Every row gives one point. The last column is the point's height on a tilted bowl or saddle (a function of degree 2), plus a little noise. Count its main directions that bend up, bend down and stay straight.

Points, 11 rows:
|  -15 |  -22 |   -4 |
|   82 |  -62 |  -32 |
|   17 |   -2 |    4 |
|  -42 |   20 |   -2 |
|  -50 |  -23 |   -9 |
|   18 |   22 |   -2 |
|   -6 |   42 |  -17 |
|   56 |  -32 |   -5 |
|   -3 |  109 | -134 |
|   -6 |  -20 |   -3 |
|   47 |   34 |  -12 |
Directions: 0 up, 1 down, 1 straight

Points, 16 rows:
|  -46 |   -4 |   64 |  -55 |
|  -15 |   89 |  -12 |  -47 |
|   25 |  -19 |   11 |  -34 |
|  -43 |  -23 |   20 |  -33 |
|   73 |  -19 |  -49 |  -44 |
|   27 |   57 |  -13 |  -27 |
|   73 |  -15 |   44 |  -42 |
|  -20 |    9 |    8 |  -37 |
|  -27 |  -32 |  -10 |  -26 |
|   12 |   25 |    9 |  -34 |
|   41 |  -35 |    4 |  -37 |
|  -76 |  -54 |   42 |  -21 |
|   58 |   -1 |   55 |  -41 |
|  -20 |   41 |   90 |  -76 |
|    3 |  -32 | -108 |  -54 |
|  -25 |    2 |  -31 |  -35 |
Directions: 1 up, 2 down, 0 straight

Points:
|   40 |  -14 |   46 |  -43 |  -19 |
|   -1 | -103 |   56 |  -81 |  -64 |
|   49 |  -18 |   -6 |   52 |  -37 |
|  -22 |   34 |   28 |   54 |  -31 |
|   17 |   12 |   28 |    2 |  -10 |
|  -78 |  -12 |  -33 |  -69 |  -64 |
|   -5 |  -23 |  -93 |   11 |  -56 |
|  -50 |   23 |  -19 |  -28 |  -19 |
|  -22 |   87 |   81 |  -21 |  -75 |
|   13 |  -21 |  -11 |   18 |  -18 |
|   -2 |   42 |   30 |   10 |  -18 |
|  -70 |   -4 |   47 |  -31 |  -37 |
|   26 |  -23 |   24 |   -9 |  -11 |
|  -32 |  -49 |   21 |   49 |  -32 |
|    0 |   42 |  -21 |  113 |  -74 |
|   57 |  -31 |  -11 |  -26 |  -35 |
|   12 |   89 |  -70 |   -2 |  -15 |
|  -12 |   63 |   27 |  -61 |  -36 |
|  -16 |  -47 |  -76 |  -23 |  -66 |
|  -46 |    2 |   29 |  -10 |  -18 |
|    6 |   26 |  -14 |   13 |  -11 |
|    1 |    6 |   47 |    3 |  -10 |
|  -41 |  -61 |  -55 |    4 |  -69 |
Directions: 0 up, 3 down, 1 straight

Points:
|  -39 |  -17 |   -3 |  -59 |  -16 |   11 |   11 |
|  -47 |   24 |   38 |   43 |  -16 |   31 |  -10 |
|  -45 |  -24 |   -1 |   -8 |   12 |   37 |    2 |
|  -29 |    6 |   -4 |  -97 |   56 |   31 |  -51 |
|   91 |  -17 |   19 |   15 |   34 |   35 |    3 |
|   22 |  -38 |   20 |   54 |  -53 |    7 |  -45 |
|   37 |   14 |  -18 |   -2 |   26 |  -40 |   15 |
|  -95 |   93 |   -5 |  -14 |  -26 |  -65 |  148 |
|   -7 |  -13 |   20 |   51 |   -9 |   -2 |  -11 |
|   31 |  -18 |   66 |   -6 |  -92 |  -17 |  -77 |
|   40 |   69 |   19 |   42 |   14 |   -3 |  -48 |
|  -22 |   48 |  -10 |  -39 |   19 |   57 |  -33 |
|    4 |   56 |  -59 |  -13 |  -19 |  -41 |   22 |
|   21 |   25 |  -11 |   -2 |  -68 |   20 |  -20 |
|   -6 |   49 |   46 |  -10 |   53 |   -7 |   -4 |
|   44 |  -33 |   -7 |   -1 |  -77 |   37 |  -14 |
|    0 |  -53 |   31 |  -64 |   19 |  -27 |  -15 |
|  -57 |   85 |   39 |  -58 |   16 |   51 |  -35 |
|  -73 |    0 |    1 |   23 |   -7 |  -24 |   50 |
|  -23 |   29 |  -66 |  -31 |   -3 |  -25 |   22 |
|   58 |   36 |   24 |  -15 |  -29 |  -84 |  -34 |
|   73 |  -20 |   22 |   50 |  -56 |   35 |  -38 |
|   58 |  -75 |    7 |  -77 |  -29 |  -23 |  -73 |
|  -81 |   54 |  -28 |   11 |   -3 |   45 |  -38 |
|   94 |   47 |  -29 |   38 |  -44 |   44 |   -6 |
|   74 |   -9 |   20 |  -51 |  -17 | -100 |  -67 |
|   68 |  -18 |   14 |   27 |   35 |  -43 |  -35 |
|  111 |  -42 |  -34 |   43 |   15 |  -64 |  -29 |
|   17 |  -66 |   10 |  -93 |   34 |  -48 |  -57 |
|   41 |  -11 |   27 |   -4 |  -47 |    6 |  -24 |
|    2 |   16 |   -5 |  -29 |  -39 |  -14 |   12 |
|    1 |  -18 |   64 |   24 |  123 |  -65 |  -72 |
|  -30 |   47 |  -42 |   89 |   23 | -137 |   73 |
|  -55 |   34 |   14 |  -68 |   55 |  -29 |   48 |
|  -25 |  -85 |  -17 |  -39 |   -2 |  -33 |  -26 |
|  -19 |  -30 |  -40 |    2 |  -36 |   16 |    4 |
|   26 |   47 |   -5 |    4 |   28 |   38 |  -14 |
|   -1 |  -37 |   42 |   20 |   -5 |   18 |  -11 |
|    7 |  -51 |  -17 |    7 |   -9 |  -34 |    1 |
|  -10 |   41 |   32 |   30 |  -34 |  -55 |   23 |
|   15 |   21 |   29 |   -3 |  -22 |   27 |   -7 |
|  -22 |  -37 |    3 |  -13 |   32 |   48 |   -4 |
|    1 |  -57 |   71 |  -33 |   51 |  -35 |  -35 |
|  -33 |  -78 |   -9 |   71 |    1 |  -54 |  -49 |
|   11 |   34 |    9 |  -68 |   13 |    4 |   -9 |
Directions: 1 up, 4 down, 1 straight

Points (64 x 9):
|   62 |  107 |  -38 |  -29 |   -1 |  -40 |   85 |   34 |   86 |
|  -43 |   33 |  -49 |   84 |  -35 |  -49 |   -7 |   48 |   89 |
| -101 |   50 |  -38 |    5 |   49 |   15 |   29 |  -39 |   -9 |
|   23 |   17 |  -45 |  -31 |   54 |  -59 |   24 |  -27 |   10 |
|   12 |  -14 |   49 |  123 |  -79 |   -9 |    0 |  -25 |   38 |
|   34 |   25 |    1 |  -62 | -116 |    6 |  -37 |   -5 |  -13 |
|   25 |   32 |   10 |   32 |   66 |  -98 |  -18 |  -60 |  -20 |
|   25 |   25 |  -41 |   11 |   40 |   47 |  -65 |  -26 |   26 |
|  -38 |   11 |   51 |    5 |   26 |  -30 |   39 |   11 |   16 |
|   39 |    8 |   31 |   -3 |   26 |  -66 |  -85 |  -14 |    1 |
|   65 |  -15 |   36 |   18 |    5 |   17 |   17 |   24 |    5 |
|  -33 |   10 |   24 |   16 |    1 |   75 |  -19 |  -89 |    2 |
|   73 |   -8 |   10 |  -12 |   19 |  -19 |  -58 |  -61 |   -8 |
|   52 |  -76 |   16 |   33 |   28 |   36 |  -42 |  -29 |    5 |
|   50 |  -65 |   55 |  -53 |  -28 |   -9 | -108 |   36 |  -49 |
|  -35 |  -84 |  -32 |   13 |   40 |  -12 | -106 |   -3 |   82 |
|  -40 |   66 |  -37 |   81 |  -46 |  -49 |  -97 |    4 |   76 |
|  -49 |   64 |  -40 |   27 |    2 |  -24 |  -48 |   20 |   42 |
|   42 |   54 |  -65 |  -17 |  -41 |   75 |   16 |   22 |   62 |
|   17 |  -28 |   17 |  -44 |   11 |   27 |   21 |   33 |   12 |
|    6 |  -11 |  -72 |  -10 |   17 |  -54 |  -51 |   24 |   64 |
|  -21 |  -13 |  -36 |  -17 |  -27 |   -5 |   30 |  -32 |   34 |
|   26 |  -47 |  -13 |  -18 |   12 |  -59 |  -76 |   24 |   22 |
|   33 |   65 |  -24 |   63 |   13 | -104 |  -39 |  -52 |   28 |
|   43 |   -2 |   51 |  -66 |   -1 |  -21 |   42 |  -10 |    5 |
|  -52 |  -38 |  -10 |  -28 |   72 |  -49 |   20 |   52 |   66 |
|  -14 |  -14 |   12 |   51 |   24 |  -42 |   22 |   39 |   41 |
|  -61 |  -25 |  -76 |   27 |   42 |   22 |  -25 |  102 |  113 |
|   21 |  -28 |   -8 |  -69 |   33 |   15 |   11 |   25 |   21 |
|  -50 |    7 |   48 |  -10 |  -24 |  112 |    5 |  -29 |  -25 |
|  -57 |  -38 |  -50 |   75 |   13 |   30 |  -84 |  -50 |   85 |
|  -78 |  -51 |  -47 |  -23 |   13 |  -85 |  -30 |   45 |  111 |
|   -8 |   28 |   14 |    8 |   27 |   -2 |    1 |   44 |   20 |
|  -12 |  -28 |  -27 |   58 |  -24 |   65 |  -46 |  -34 |   48 |
|   37 |   -5 |  -35 |  -24 |  -19 |  -22 |  -48 |   86 |   50 |
|    3 |  -32 |   33 |   56 |   10 |  -23 |   53 |   19 |   32 |
|  -26 |  -30 |    1 |    1 |   19 |   32 |   21 |  -36 |   18 |
|   57 |   10 |   -9 |  -20 |  -46 |  -41 |   66 |  -17 |   36 |
|   61 |  -36 |   20 |   22 |  -84 |  -35 |  -41 |   83 |  -14 |
|   29 |  -15 |  -81 |  -47 |   -3 |  -45 |  -31 |  -12 |   50 |
|   12 |  -66 |   31 |   21 |   60 |   32 |   26 |   35 |   25 |
|    1 |   64 |  -35 |   26 |   23 |  -11 |  -57 |   17 |   33 |
|   46 |   15 |  -15 |  -39 |   24 |    7 |  -50 |  -22 |   17 |
|   38 |   40 |  -27 |   -5 |   16 |    4 |  -20 |  -21 |   16 |
|  -10 |   50 |  -48 |   28 |   -4 |  -58 |  -15 |  -49 |   38 |
|  -37 |  -60 |  106 |   76 |  -28 |  -15 | -117 |  -51 |    2 |
|   31 |   19 |   68 |   39 |  -30 |  -27 |    6 |  -20 |   -9 |
|   42 |   19 |   -8 |   -6 |   20 |  -15 |  -36 |  -22 |    7 |
|  -41 |   29 |  -53 |   35 |   62 |   34 |   21 |  -13 |    0 |
|   55 |    3 |  -57 |  -30 |  -55 |  -23 |  -35 |   45 |   46 |
|    5 |  -23 |    7 |   -5 |   49 |   22 |  -13 |   85 |   46 |
|  -57 |  -49 |  -21 |  -42 |    5 |   65 |   90 |  -50 |   52 |
|   40 |   22 |   39 |   14 |   18 |  -14 |   -5 |   40 |    9 |
|  -12 |   33 |  -23 |  -34 |   62 |   48 |  -25 |   -7 |   19 |
|    2 |  -53 |   -5 |   32 |  -24 |  -16 |   46 |    6 |   31 |
|   36 |  -30 |   18 |   77 |  -43 |   23 |   29 |    3 |   33 |
|   23 |   46 |   20 |   -6 |   32 |   22 |   -6 |  -21 |   -6 |
|   35 |    0 |  -22 |   30 |   78 |   12 |   15 |   10 |   -3 |
|   39 |  -79 |   31 |   22 |   68 |   19 |  -62 |   36 |   12 |
|   -4 |   63 |  -35 |  -51 |   -6 |   36 |  -18 |   -2 |   31 |
|   -6 |   -1 |  -50 |   38 |  -17 |   -1 |  -25 |   14 |   49 |
|   51 |  -61 |   48 |  -25 |    2 |  -12 |   82 |   65 |   14 |
|   68 |   40 |  -20 |   -3 |    7 |   43 |   42 |  -92 |   31 |
|  -31 |    0 |   74 |  -10 |   32 |  -54 |   16 |  -31 |    7 |
Directions: 5 up, 2 down, 1 straight
